Every row gives one point. The points of each table are mixes of a few directions, plus a little noise. Count the directions of each table, and those that both share. Where both have some left over, give the other angles between the two spaces (their principal angles), to ten degrees, smallest first.

First, 6 rows:
-58  -65  61
-18  -19  19
58  65  -60
6  7  -7
34  38  -37
-22  -25  23
Second, 5 rows:
-21  -48  25
56  24  -54
-50  58  38
3  39  -8
11  -73  -1
Directions: first 1, second 2, shared 1

First, 8 rows:
47  64  85  -41  -82  -38
-13  -13  -9  15  18  5
-12  -24  -45  50  46  12
47  20  -55  -57  -25  14
-50  -34  -2  -91  -6  28
-25  -32  -39  30  44  17
15  8  4  104  31  -20
-11  11  60  -11  -25  -17
Second:
-7  -20  -36  -4  16  3
4  35  37  -45  -27  47
-17  -17  -35  -65  1  35
-13  -36  -59  19  38  1
20  19  -6  -83  -40  16
41  38  88  111  -27  -104
36  29  24  64  -8  -36
-19  -3  -15  29  38  60
-43  -45  1  -26  8  -23
Directions: first 3, second 4, shared 3

First:
-7  -28  0  -72  33  -49  27  -23  -14  -22  14
-28  -71  -54  -26  -8  -19  40  26  66  -44  -15
39  -28  21  -8  45  75  -33  -64  5  43  5
-5  -47  3  -53  27  3  14  -41  3  -15  -1
10  -6  -24  -37  51  -8  28  33  -25  2  39
29  77  34  59  -34  -40  -51  -6  -7  39  0
16  -1  -13  90  -26  48  18  43  34  -23  -3
-31  48  59  -18  -38  -45  -15  -45  -59  -14  -23
-25  55  -28  65  -49  35  -26  78  -5  33  -16
Second (9 x 11):
-23  -22  -34  -14  -23  -10  -18  10  46  15  -24
4  4  6  2  4  1  3  -1  -7  -2  4
11  10  17  7  11  5  8  -5  -22  -7  11
36  34  53  22  35  15  28  -15  -71  -24  37
-55  -52  -82  -33  -53  -24  -43  24  108  36  -57
40  39  60  25  39  17  32  -17  -80  -27  43
-60  -58  -90  -37  -59  -27  -48  27  121  40  -64
26  25  39  16  26  11  21  -11  -52  -17  28
21  20  32  13  21  9  17  -10  -42  -14  23
Directions: first 6, second 1, shared 1

First:
25  29  9  11  -4  16  49  -19  17  -18  -22  -1  -41  -38  2  -59  -13  40
3  4  -19  -31  -22  18  -18  17  -79  55  -21  19  29  29  -33  60  10  11
0  -1  15  19  9  -11  18  -28  41  -36  3  4  -21  -12  25  -44  -2  2
-30  -51  -20  17  39  -12  -66  40  42  17  63  -9  24  1  22  54  18  -65
-13  -16  2  3  6  -12  -17  -9  5  -4  9  13  11  17  12  13  10  -17
2  28  12  -32  -32  -10  9  21  -42  -4  -21  -44  27  30  -40  8  -23  4
18  9  -28  -12  -6  38  -3  31  -45  57  -10  9  -3  -20  -28  35  4  24
-5  -1  29  26  10  -26  27  -52  61  -65  1  9  -27  -6  41  -68  -3  0
Second:
-3  6  10  -7  -11  -11  6  -17  -12  -12  -13  4  7  20  -1  -6  -2  3
-4  9  16  -13  -19  -17  11  -27  -20  -19  -21  7  12  32  -2  -8  -3  6
0  2  3  -3  -4  -4  2  -7  -4  -4  -4  2  2  7  -1  -2  -2  2
15  -33  -63  46  68  65  -40  102  74  74  79  -27  -42  -121  7  34  10  -22
-6  13  25  -19  -27  -26  16  -41  -29  -29  -32  11  17  48  -3  -13  -4  9
-2  5  11  -8  -12  -11  7  -18  -13  -13  -14  5  7  21  -1  -6  -2  4
0  2  4  -3  -4  -3  2  -6  -4  -4  -5  2  2  7  0  -2  0  1
-5  13  24  -18  -26  -24  15  -39  -28  -28  -30  10  16  46  -3  -13  -4  9
14  -32  -59  44  65  60  -38  97  70  70  74  -26  -40  -114  6  32  9  -21
-5  11  22  -16  -24  -23  14  -36  -26  -26  -27  10  15  42  -2  -12  -3  8
-2  4  6  -5  -7  -6  4  -10  -7  -7  -8  2  4  11  -1  -3  -1  2
Directions: first 4, second 1, shared 1
